Each row is a point. A path goes straight from each point to the next, and from the last back to the first. The post is the endless flat space through its rows: a point in 2 columns, a line in 3, a plane in 4, and so on, so that a path can go around it. How many times does the path go around the post? Going back the other way cancels.

Post:
[[  7 -12]]
Path (25 x 2):
[[ 12  44]
 [ -4   5]
 [  3  16]
 [-25   4]
 [-12 -28]
 [ 25 -26]
 [ 39  27]
 [-10  33]
 [-18 -10]
 [  3 -57]
 [ 60  -2]
 [ 21  -2]
 [ 30  27]
 [-14  10]
 [-46 -31]
 [ 20 -55]
 [ 43 -10]
 [ 22 -26]
 [ 28 -45]
 [ 39  -1]
 [  3  12]
 [-35 -14]
 [  1 -28]
 [ 17 -33]
 [ 42   7]]
Times around: 4

Post, 3 rows:
[[-24   4  -7  23]
 [ 26   7   7 -17]
 [ 16   4 -11  15]]
Path, 25 rows:
[[  6  16  -4  15]
 [ 24   8  28 -16]
 [ 20  31  -4  -7]
 [-42  32  -7  -7]
 [ 31  19   2   9]
 [ 31 -14  16   2]
 [ 31 -12   2  -9]
 [-19  12 -18  -3]
 [ 17  34 -12   5]
 [ 43  21 -24 -14]
 [  7  -5  -7 -15]
 [ 11  -8  -1  21]
 [ 60  -2  19  -9]
 [ 23 -20   4  -2]
 [-10   4 -15   9]
 [ 12  34  -4 -14]
 [ -5  17 -12  56]
 [-30 -21   3  39]
 [ 28 -11 -10   6]
 [-10  10  -6   4]
 [-18  16 -28  56]
 [ 19   4  -3  15]
 [ 26 -12  15 -14]
 [-15  -4 -12  -7]
 [ 33  25 -32  -1]]
Times around: 3

Post, 8 rows:
[[-13  -2  -2  14   3  -3  -6 -16 -12]
 [ -8  16 -16  15  -9   1 -23 -11  -8]
 [-25  10   2  -5  25  29 -12  24  -8]
 [ -9  -4  -3  -5 -11  15  -2   9  -2]
 [-10   4  31 -10  -3  -1   5   6  -4]
 [ -8 -26  16   1   5 -31 -42   5 -13]
 [-11  -9  38 -11  12  15 -12  12   8]
 [  6   0  14  23   4  -4  -5 -12 -28]]
Path (24 x 9):
[[ 29 -13   9   3  -4  12 -13  12  -2]
 [ 12  15   3   2 -11   3 -22  12 -28]
 [ -1 -38  26   3 -21 -14  -2  -1 -29]
 [-15  -9  11  10 -11 -12 -12 -12   5]
 [ 12  -5   9  20   2 -19 -14   8 -37]
 [ 19 -17  19 -10  -5  23 -11  41  -2]
 [-20  35  -8  21  23  13 -22  -2   8]
 [-10  11   7  22  50 -12 -42 -38   3]
 [  1 -35 -14 -23   5  -5 -11  15  -2]
 [ 31 -23  30  15 -24   5  11  -1  -7]
 [ 20  -4   8  24   4  29   1 -13   0]
 [  6  39  22  -2  -7   2 -22 -11  -9]
 [  3   0  39   1  -3   3 -28 -10 -19]
 [-28   5 -17  24  12  26 -37 -13   9]
 [-13 -36  -3 -15 -27  10  -7  14  -4]
 [-60  43   9  14  29   1 -46  -1  -5]
 [ 18   1  20  13 -12   0  -8  22 -31]
 [ -3 -24 -16   9  13   1  -8   2 -14]
 [-10  10   8 -12   6  11  -7  39   8]
 [ -3  23  29  19  18  -2 -40  24 -22]
 [-14  10  14  30   6  33 -14 -26  -7]
 [-11  -7  27  29  21  10 -19  10 -34]
 [ -5 -30   9  11   6  21   0  20  12]
 [-10 -16   6  18  26  26 -10  20  -9]]
Times around: 2

Post (13 x 14):
[[  8  12 -16  25   1  29  14  11  10 -18   7  30  28  15]
 [  5  36 -32   0   4  26 -12 -23  -5  -4  11  -9   8 -23]
 [ 36   0   8  -8  -2   1  -5 -10  22  13 -28  -9  20  18]
 [-27  -9  22   4 -34  21  -3 -25   8  17   6 -30 -34   0]
 [  8   1 -11 -10   1 -15   9  -9  27   3  -8  39  24 -13]
 [ 33   8   9 -10 -10  -7  -8 -41 -15 -15  -3 -14   5  -4]
 [-18   3  22 -28 -29  29   1   7  -1  46  15 -43 -17   6]
 [ 26  -8 -10  50  12 -30  30  17  50  -3 -31  -3  30  -8]
 [-24 -18  28   7 -11  18  -5  26  27   1   6 -13  15  -1]
 [ 36   0 -10  -1   1  34 -25  32  -6   4  17  12 -17   7]
 [ -3  48 -13  -1   3 -22 -28  -8   2   4  -7 -32 -21   1]
 [  9   2  28  53 -22  -9 -18  -6  -7  -9 -16   1  10 -14]
 [-25  16 -12   3   8  37  23   6  -7 -12 -16  10  -8  -6]]
Path, 22 rows:
[[ 38  14 -19  24 -14 -14  10 -14  -6 -52  26   2  30  -4]
 [ 20  25 -43  13   9  34  20  25  41  13 -10 -49   7  35]
 [ 26   8  18   9  -5  30  -1  27  -9  -7  -2   1 -12  15]
 [ 34   3  -1 -35  -7   8  14 -31  60   9  18  -5  34  19]
 [ -4  16  25  -9 -22  11 -50  10   2  28 -31 -45 -39 -34]
 [ 25  13 -10  21 -19   0 -21 -18 -15 -18   2  -6  11   7]
 [-28  14  33 -22 -31  -1 -19  -3  33 -21 -18  22  38   3]
 [-35  45   4  20 -22  10  -3  -8  16  23  19 -28  12   1]
 [-14   6  19  15 -32  19 -27 -34  25  -1  -6 -17 -23  13]
 [ -4  22  -5  12 -32   3  -3  15  15  18  18 -21  19  30]
 [ 11  -4   5  11 -16  -5 -18  -8   7 -24 -22 -30 -21 -12]
 [-54  -1  15  15  -7 -20 -32  29  -3  19 -39 -22 -36 -36]
 [-28  26 -11 -25  28  -5 -13 -27   3 -17 -14  28  17  -5]
 [-34  42  41  19 -13   5   0 -34 -12  -5 -12 -57  11 -33]
 [ -4  12   7  17 -25  43  -8  19  22  17   3 -37  26  -1]
 [-18  16  20  21 -16 -12  18   2  18  -9 -15 -44  -9 -60]
 [ 31  -3  25 -13 -12   8  -4 -33  17   7  11 -29 -11  36]
 [ 42  33 -38  25  -2  45  28 -19  21  -6   3 -14   8  -7]
 [ 50 -22 -21  -8   3  12  10  -2  55  -5  -3 -28  19  20]
 [-30 -12 -19 -19 -16  21  20  -5 -32  11   6  13 -21 -21]
 [ 26  29  -9 -31  15   2  -1  14  15 -13 -47   1  30  18]
 [-11  21  18  23  12   8  -5   1  35 -23 -41 -16  -7 -23]]
Times around: 1

Post, 17 rows:
[[  7   2   5  15 -11  -1 -31   5  16 -22   0  23 -34  13  14   6 -23  -9]
 [-18  26  -9 -13  42  -6  -3   0  21   3 -43 -12  32 -18   3 -17  11  -1]
 [  1  11  -2  21   9  -5  23 -11   9  -5  42  48 -41  -1  13  17  -3  -2]
 [ -1   6 -27   5 -22  17  36  14  15 -10   2   9 -12  -6  10   4   2  24]
 [-14   1  18  36  -6 -13 -10 -19 -21 -19 -13   5 -40   1 -13  16 -14  -1]
 [ 20  15  -6 -26  19   4  -3  -9   2  -5 -15 -40  37 -10  13 -12  -4 -19]
 [-12   8  12 -15  -9   2  38  22   7 -22  26  40 -13   7  -6  -8  12   1]
 [  5   1   0  12  17 -15  -9   5  26 -20  -6  -8  47  18  15   6  12   1]
 [-16   4  25  14  12  21   2  12  -2  10  -3   0  26   5  18   1  -2 -14]
 [ -6 -23   1 -14  13  -3  26  14  27  13  -3   7  18   2 -12  12  -7 -12]
 [-21 -29   4 -12  -5  -3  13  19  -2  -9  13  17  12  -5  16 -16   5  15]
 [ -4  11   1  -5  -6   1   6  11   4   9  16  22 -51  28  18   5  15 -15]
 [-22  -4  10 -14  24  12 -15 -19  24 -12 -15 -32  19 -10   2   1   4  -9]
 [ 10  -3  -7 -16  60   6   3  24  19  -2 -22 -52  35 -28  12   8  12  -1]
 [ -2  -7 -15  19  -6  18  35   8 -13  -9  19  54 -36  20  -3 -18  25  -6]
 [ 15   7  11   9   1  -2 -12  -4   4  -3 -14  32 -36  -6  14  27  17 -13]
 [  3 -11   7  -3   0  12   5  12   9  16  31  32 -16  20 -21 -11  -2  20]]
Path:
[[-24  16   8  -3 -14  33  16  23   1  20  -5 -10 -14 -11 -13 -16  -8  22]
 [ -7   2  11  16  17  18   0  -9  -8 -15 -12  -4 -12   1   5  -9  -3 -27]
 [  4  30   7   5  13  -3  25 -18  -4 -20  -7   9 -27 -13   3   9  21  14]
 [ -9  10  41 -21  -2  -4 -35  -5   3  -1  39  32   0  40  55 -14   4 -20]
 [ -3 -15  12   7  -9  -7  18 -15  16   7  24  39 -33  27  -5  -5 -28  -6]
 [ -1  11 -12 -12 -28  -2   1   4  25   6 -21  25 -27  -1   9 -15 -30  -4]
 [ 17   7  10  -8  13  11  27  11  -4   2   4  35   6  31  16 -25  31 -23]
 [  8 -19 -22 -27   5  -9   4   2  19 -35  -5  19   7 -17   6   5 -35  -6]
 [-15   7  -7  21 -20  11  -7 -11  -4 -44   4 -44 -16  22  23  19  17   6]
 [  7 -10  17  10  11 -34 -43  34  50 -10  20  26 -30  21 -40  16 -26   8]
 [ -4  -6  16   1   4 -20   2 -20  39 -14  13  -5 -11 -15   7  21 -27 -14]
 [-33   3  20  -1  40  -2  34 -15  22  21 -10  14  -1 -52 -25  11 -25  30]
 [ 27  -4 -18  -6  24   6   7   7 -10  27 -13 -10   6 -12  12   0  -2  13]
 [-44  23 -18 -56 -16  43  42  18  18  19  12  18   7 -15   9 -10  18   7]
 [ -6 -17  21 -15  12   7  -8  -4   4 -30  14 -16  -1   2  30  19 -16 -23]
 [-11 -15   5 -25  -1 -20  -3 -14   2  -9 -40   3  -4  -4  16 -11 -41 -33]
 [ 47   6 -11   4 -35 -15  14 -14  16 -27  25  59 -20  19 -15  -6 -15  -1]
 [ 36   0   6  -6  15  -2 -18   3  -4   7  40  35 -27  -2  12 -27   2 -13]
 [ -6 -55 -16  -9 -14 -26  16  13  23  -5  -2  29 -21   7  -9 -15 -16  25]
 [ -2 -39 -10   5 -16   1  -1  12 -28 -12 -19  37 -18  27 -15 -35   5  10]
 [ 17   3 -15   5  24  -7 -14   0 -19 -17 -29  -2 -24   5  14   3  26 -25]
 [ -5  47 -11  -4 -53   8 -27  19  23   3   8  21  -3  29  23 -11  -9  -5]
 [ 27 -30  -3 -16  11  -5  11  36  13  26  36   6 -17   8 -13 -13  -2  13]
 [-26 -30  -2  21  10 -12  39  30  -4 -16 -16  46 -27 -11  -4 -11  24  22]
 [ 18 -45  20 -23  26  18 -27 -19 -22  21  30 -19 -15  34  21 -12  -2 -56]
 [ -4  18  11 -44  -2  21  28  19  10  19  38  50  15   6 -15 -10   2   9]
 [ -9  18  -5  10 -37   8   4  18 -13 -11  -1  -2  12   2 -24 -10 -21  26]]
Times around: 3

Post (17 x 18):
[[-26 -26 -22  -1   4 -10  11  -4   4  35 -20 -14  26 -26 -13  -5   1  -1]
 [ -6  -4 -16  -9  -5  30  -5   7  12 -19   8 -10 -30   4 -17  -7   6  -1]
 [ 17 -20   4   7   0   5   8  -2  13  -5  -8  19 -50  11  -4   1  15   4]
 [  5 -13 -19  14   8  28   1 -18   3  -1   5  10 -47   6  18  -9   7  23]
 [-16  -8  -2 -15   8  17  10 -26   1 -21  -3   0 -22   6   1   5  12  13]
 [-25 -11   4   6  -2  -1 -10   1   1  42 -15  16  37  -7 -14 -28   3   7]
 [ 19  15 -10  36  10  -9  24  12 -31   5 -10 -17   3   8 -21 -28 -10 -16]
 [-25 -10 -19  16  -1 -35   2  10  14  25 -11  -1  39  -1 -10   6  -4  24]
 [ -6 -17  -3   1  -2  11  -8   7  11   7 -16   0  42 -14 -13  16   8   2]
 [ 11 -19  12 -10  11  31   9 -19   2  -8  20 -24 -12  20   5   4 -24  11]
 [ 21  27 -14  21   7 -17   9  -9   5  20  10   7  -5   2  11 -18  26 -18]
 [ -2   5  -2   6  18   7  -3 -20  18  -6 -26  12 -34  16  11  -4  -8  -9]
 [  3 -33   6 -18  12  13   5  17  10 -34   8  -2  14  -8  21 -16 -18   7]
 [ -1   1 -28  13 -17  -6   0  -9 -18   5 -14  28 -19  21  10 -10   7 -21]
 [-19  -1  11 -15 -14  29  21  -1  23  -8   3  10 -31  -9  13  12 -14  12]
 [  0 -12 -15 -13  17  18  13  22  21   8 -16  -8  43  10  -7 -19  -9  19]
 [ 16  22 -14   2  18 -14  -5   6 -25  25  -1  14   4   0  -6 -14  -9 -14]]
Path (23 x 18):
[[  1   9  -2   7 -22 -24  31   9   9   6 -23  -7  22  -8  -4  18  11  -1]
 [-41 -19 -37  -2  10  24 -21 -14 -50  54  -3 -10  10  24 -44 -52  35  27]
 [-30 -18  20  -7  12  11  12  20  23 -14 -47  44  -5  11  -2 -10   7   5]
 [ 13 -33  15  -9  -5  27 -25   1 -16  -9 -32  25  -8  13  17 -30  -8  -7]
 [ 42 -47   2 -13 -25  15 -19  33  21  -2   7  -8 -21 -32 -10  26   8  -1]
 [  1 -29   8  32 -11  -7  26 -12 -33 -16 -24 -20 -10   2  -2  10 -17 -29]
 [ 10 -17 -14 -10  21 -12 -17   1  -8  -2   7  33   1   1  19 -30  12 -13]
 [  5 -37  11  29  -9  18  40 -10   8   3 -16 -23  -5  17 -20 -13  -4   0]
 [  1  -1 -39  48 -30 -28  -1  32  10  -2 -20 -17 -11 -13 -37 -35  19   4]
 [ 12   3  -1  22 -37 -11 -12 -16   9 -17   4  24   1  -1  20  28  -1  10]
 [  7  40   5   5  18   7  49 -17  -2   5  20 -11 -12 -16  23  -8 -15 -14]
 [ -8 -13  12  30  26  23  -8 -32 -57   1 -12  -9 -21 -12 -39 -27 -13 -16]
 [  4  14  12  27   2 -24  15  12  26   0 -16  -8  29   1  -3 -33  -5 -22]
 [  8   8 -12   1  11 -25  35 -27  31  11   8  14 -12   3  14  15   6  16]
 [  2 -10 -17  15   4  -6  21  40  24  15 -24  35 -32 -12 -11 -31  13  10]
 [ 25 -23 -13  20 -16 -13   9  12  34 -19   1  11  30   6   8   9   1  20]
 [ 32   5 -10 -24  -3 -34  26  31  34   4   2  -3  21  -9   4  21   7 -18]
 [  3   6 -11   9  13  15 -25   9   0  19 -16  35 -19  15  25 -60   3  -8]
 [-29 -16  -4 -20   2  13  44  18   4  16  18 -20  33 -11 -11  27 -16  26]
 [-30  -4 -16 -33  -1  32  -7  -9  -3   0   7  13  10 -34 -11  -4 -16 -15]
 [ -4  -4  11  17  15  -5  31 -29  37 -19   2 -39  29  20 -18  -6 -13  20]
 [-24 -14  -4   7  -1   7  21  22  36  -2 -23  18 -13   5 -34 -20  14 -16]
 [ -5  10 -13  -6  12   6  -8 -27   4  -2 -17   0  13  30 -11  22  -8  -3]]
Times around: 2

Post, 17 rows:
[[ 26   6  12   2  13 -12  17   5  25  26   6 -14   5 -10  -7 -14   5 -28]
 [ 16  32   0   0  -4  18 -17  13   3  -3   0  -1   5   6   9  30   9  -3]
 [ 13   8  13  -5  20   0 -10   3   9  22  -6 -27  -1 -13   9 -30  -1  -8]
 [ -1   4 -15   9  -4   0  -4   7  -4  -5   6  30  30 -10  -6  -1  -3  16]
 [-21  21 -24  -2   0  -4  10  -7  -9  -6  10  20  24  -4  -7   1  -6 -11]
 [ 19  12 -19  -4  -8  22 -14 -15  13 -15 -12 -18   0   8  -6  22  15   2]
 [-16   7 -25 -12  13 -11  -5   7   8  11  -1  31   9 -13   5  21  -7   1]
 [  3 -12   7  11  15 -16  18  16   9  26   4 -17  -7  16  12 -20 -17  -7]
 [  3   9  13  12  21  17 -10 -14  26 -14  -5  -8  15  13   7  18  12   0]
 [  9  -7   2   6  -2  12   2  -5   1  16  14 -18   2 -18   4  14   0  -9]
 [ -2   1   8 -14  19 -19 -10  -3 -15  -5   0  11  21   3 -18  12  -8  -8]
 [  1  10 -25 -22   5   2  10   4 -15   9   0  15  43   3  -2  17  14  10]
 [  6   4  25   4   4  -1  12 -14   5  38  -8 -10  -6   5  -3 -11 -12  -8]
 [ 20  14   2 -25   8  36   1   2  12  -6   8   0  16  -6  -1  12  -4  -5]
 [ 11  -4  10  14  20   3   9   4  -9  19   8  -1 -19  -2  -4 -15  16 -11]
 [-10  17 -17   3  14  10   4  16  -4 -10 -12   5  30 -10 -18  24  -4  11]
 [  9  -4  29  -8  -8  -3  20  14  14  21   7 -21  -9  -8   0 -22  18   0]]
Path (25 x 18):
[[ -5  30 -24   8  28  -2   0  -5  18  -4 -15  10   2  11  14  15  14  -1]
 [  3  12 -14  -1  32   0 -13  10  -6   2 -21   3  14  -5 -22  31  -5  13]
 [ -7  26  -9  13  17   3  -4  23  20  16  -2 -21  18 -11  -7   3   7 -10]
 [  7   6  10  -7  14  16  13   4   0   8  -5  -8  28  12   2  -7   3  -3]
 [  5  26   6  14  23  -5  37  47  10   8   5   9  18  -4  -4  -6  25 -14]
 [-11   8  -4  30  19  13   6  -2  33 -12   0 -25 -13 -14  10   7 -18  19]
 [ 12  34 -23 -25   9   1 -10  32  18  12 -22 -11  34  17   2  21  -1  37]
 [-18  13 -12 -35  30   9  12   5   3  19  -8 -13  23   4 -12  17 -11 -30]
 [  1  -6  14   2  12  23 -20   7  10  -9 -26  -2  16  23   0   2  -9   9]
 [-20   8 -23  14  18  -9 -19   3  35  -4  -7  36  19 -21  13   1   5  -5]
 [ 60  12  17  -9  20  31 -11  -6  13 -33  12  14  28   1 -18  -3  25 -14]
 [ 22  16  -5  -9  17  27   2 -18   8 -10 -20  -7  32  43  -2  23  -2  26]
 [ -8  23  10 -21  15 -21  -5  -3  24 -15 -13  -7  -5  11  -6 -15 -29  -3]
 [  1  11   7  24   3   1  29  16 -18  18  13  13   6  -8   1  28   8 -15]
 [ 20  14   0 -16  17  25  20 -14 -13 -11  -3  -4  13  20  -7 -15  26  -2]
 [ -9  -3 -11  -5  41   9  39 -22   8  10   8 -31  23  31   9   1   4  -3]
 [ 16  -2  -1 -28  -2   1   1   4  10  26  19  12  22 -31  -7   1  27  -3]
 [-17  24 -14 -23 -28  26   2   1   2   6  10  14  -9 -14   5  -7  13 -10]
 [  9  24  13  -7  13  -2   1  -4  24  28  -7  -7  23  -1  -8  -3   6  -1]
 [  8  10  27 -16  24 -23   9  -8   8   9 -10 -29  14  11 -19  10   3  -9]
 [ 11   7  25  17  32   3  -1  -4   4   2   4 -14 -12  -3  10  31   3   0]
 [ 14  22 -18  -5   0  12   4 -13   3  -6  11  -2  18  -4 -16  11  18  -9]
 [  9  -2 -30 -14  -8  -7  15   2  29   9  25  -3   9 -14  -7 -41 -12 -20]
 [-15  12  10   2  29   8 -14 -22  19   2 -11  -9 -15  -6  -1 -13  11  15]
 [  7  22 -35 -10 -12  30  13  -1  -2  15  25  -6  15 -36  34   8  -5 -12]]
Times around: 2
